Every row gives one point. The last column is the point's height on a tilted bowl or saddle (a function of degree 2), plus a little noise. Along how many of its main directions does it bend up, bend down or stay straight?

Points, 16 rows:
4	-44	14	2
-2	-25	7	9
-1	-36	26	4
6	8	-12	4
6	9	-19	1
59	-6	17	-44
-37	9	0	8
5	1	-7	5
-6	-4	-17	8
7	5	23	7
2	-14	2	8
1	-10	-14	6
7	5	-13	3
60	-25	-8	-60
-14	18	10	11
5	-30	-1	5
Directions: 0 up, 2 down, 1 straight

Points (22 x 5):
-16	-5	2	-20	10
10	-8	13	-4	17
-16	35	38	-31	-44
-3	8	-7	-11	8
-54	-9	11	-3	21
28	-19	-22	28	-2
-24	12	13	8	11
-24	19	-31	-7	5
21	4	13	-3	10
20	60	11	-19	-60
8	-6	15	-19	14
19	31	-28	-44	-38
-10	-11	40	5	0
-8	-32	-9	-24	9
32	-25	-12	-5	20
-25	1	1	-6	16
16	22	-32	48	-25
3	-18	-39	15	4
14	-23	19	-11	22
-8	-1	-3	-6	15
-18	20	2	-23	-6
-15	-3	45	24	-12
Directions: 1 up, 3 down, 0 straight

Points (40 x 7):
4	-2	0	19	7	24	-2
7	30	20	5	9	24	-24
36	13	6	10	-6	1	-5
29	-20	10	12	-18	-19	-5
-16	18	24	-36	17	3	-11
19	40	1	4	-39	-8	60
36	26	21	-13	18	8	-15
3	-4	-7	-5	-31	9	19
-19	-27	-22	9	-20	6	34
17	-35	9	-25	-10	-26	-2
22	-14	19	33	-18	25	13
5	-13	-10	-18	22	-22	22
-1	-27	-19	48	16	14	51
-4	-2	-17	17	11	23	8
26	12	3	10	11	24	-19
-40	-5	13	-25	3	0	-1
-2	-15	-3	28	-28	-33	37
20	-9	-48	24	0	-1	33
-7	-9	24	-22	2	2	-20
7	-14	30	-18	15	-10	-14
-13	2	-15	-18	-3	-15	22
-18	-5	6	-29	0	-10	1
-2	26	26	-4	-6	19	-19
6	16	-19	44	18	8	21
0	-12	15	-4	-11	0	-12
-11	-2	-24	-4	16	21	2
-2	-23	13	6	-15	-11	-2
33	21	21	0	4	-42	35
2	-8	5	3	-19	-21	9
0	5	-10	-6	10	60	-1
31	-15	-14	3	0	6	-7
-20	-26	-19	23	12	-2	45
6	1	11	-4	2	0	-13
-24	30	0	20	21	5	17
-19	2	43	-19	5	10	-25
-36	36	22	-7	6	-20	22
-4	4	26	11	18	15	-16
-18	12	15	19	7	-9	9
-5	-11	24	4	-28	0	-2
19	3	-10	10	-23	-1	19
Directions: 3 up, 0 down, 3 straight

Points, 68 rows:
-1	4	9	-29	-14	-14	10	4	-9
-6	-9	17	-21	-28	13	0	-1	-1
12	3	16	-7	-18	31	-5	-13	12
7	14	-31	10	25	3	-26	-8	5
-11	-6	-10	40	3	2	12	19	32
-40	-5	-32	-49	14	2	-14	-2	1
-14	10	-2	-21	-1	-15	-15	18	-6
-25	-12	13	-27	11	21	-4	22	5
9	-8	-6	5	-5	12	2	1	9
-5	9	19	22	-8	-26	29	25	14
-13	-13	-23	12	22	-7	-2	12	22
-3	0	-17	13	5	27	-6	18	21
6	-13	14	2	27	-20	30	1	8
-33	-4	-14	-27	21	-1	-15	26	6
13	3	-2	-26	22	-29	21	-6	-1
4	29	-15	9	-36	6	15	7	19
-5	7	14	13	28	10	0	32	13
-42	-44	-16	-10	24	5	18	20	25
-22	-33	6	4	34	-18	20	-28	31
32	-21	15	1	-5	-35	-15	0	21
2	33	6	-1	4	9	-47	-1	-1
-10	6	7	-3	14	-1	-22	-18	3
17	-5	-26	-13	16	-2	-12	1	8
-14	-23	0	-12	27	16	-12	-12	17
22	-16	32	7	13	-26	-37	9	19
21	-1	37	-13	12	24	-34	-24	21
9	5	-23	-17	12	5	14	26	8
13	3	5	-2	18	0	2	14	0
8	14	-6	4	49	-15	6	-5	5
2	2	-4	18	9	28	10	-22	19
-16	-13	-29	-6	7	7	-18	10	16
5	-18	5	0	-40	-33	-21	-24	22
-14	-25	-39	-9	19	-30	0	47	41
29	41	-12	10	1	-12	-25	-3	-11
-1	10	26	22	29	28	-6	24	17
-27	-11	5	-38	-20	-45	38	-24	-17
0	-3	-22	-22	23	5	4	-3	8
5	-30	-6	-3	-30	-5	-39	-6	26
29	-6	-9	-9	25	-17	50	-5	0
-17	-3	-14	-1	27	22	27	-23	24
9	-6	30	17	8	21	-22	-25	27
-12	-3	-9	-4	11	-28	12	7	3
29	25	24	-19	12	10	22	1	-14
6	12	-19	1	7	-3	8	-4	3
9	-7	-19	21	1	7	-25	-31	29
16	8	-36	-7	8	26	5	2	13
3	-19	-3	15	17	4	-8	-3	19
8	0	7	-4	-3	-22	7	-25	5
-10	-5	7	-8	-7	7	0	16	2
-18	27	-38	15	3	13	23	26	28
-33	23	-15	-21	-7	-2	25	-1	4
7	-16	-22	-20	-2	3	-10	-6	8
11	-49	27	30	13	3	38	-2	27
6	-29	12	18	0	-2	30	-30	24
1	-4	-10	18	-4	-25	1	27	19
-18	-16	7	-47	-5	-1	-29	-17	-10
-37	-23	6	1	6	3	-8	25	12
-12	-33	-3	9	-7	9	-10	31	28
7	-12	-26	-10	-15	-9	6	7	11
-19	7	-34	-6	13	4	18	2	16
9	-15	-18	-22	-20	2	6	-34	12
-11	-4	7	-24	2	-17	6	-13	-8
5	-38	-13	29	60	-27	-17	-6	60
-3	-24	3	27	-29	-12	-15	-6	34
4	-12	-2	5	0	-27	8	21	11
15	10	8	-6	38	-5	15	-2	-2
10	16	15	-14	15	-18	4	13	-6
15	7	13	1	15	40	-14	-8	12
Directions: 6 up, 2 down, 0 straight
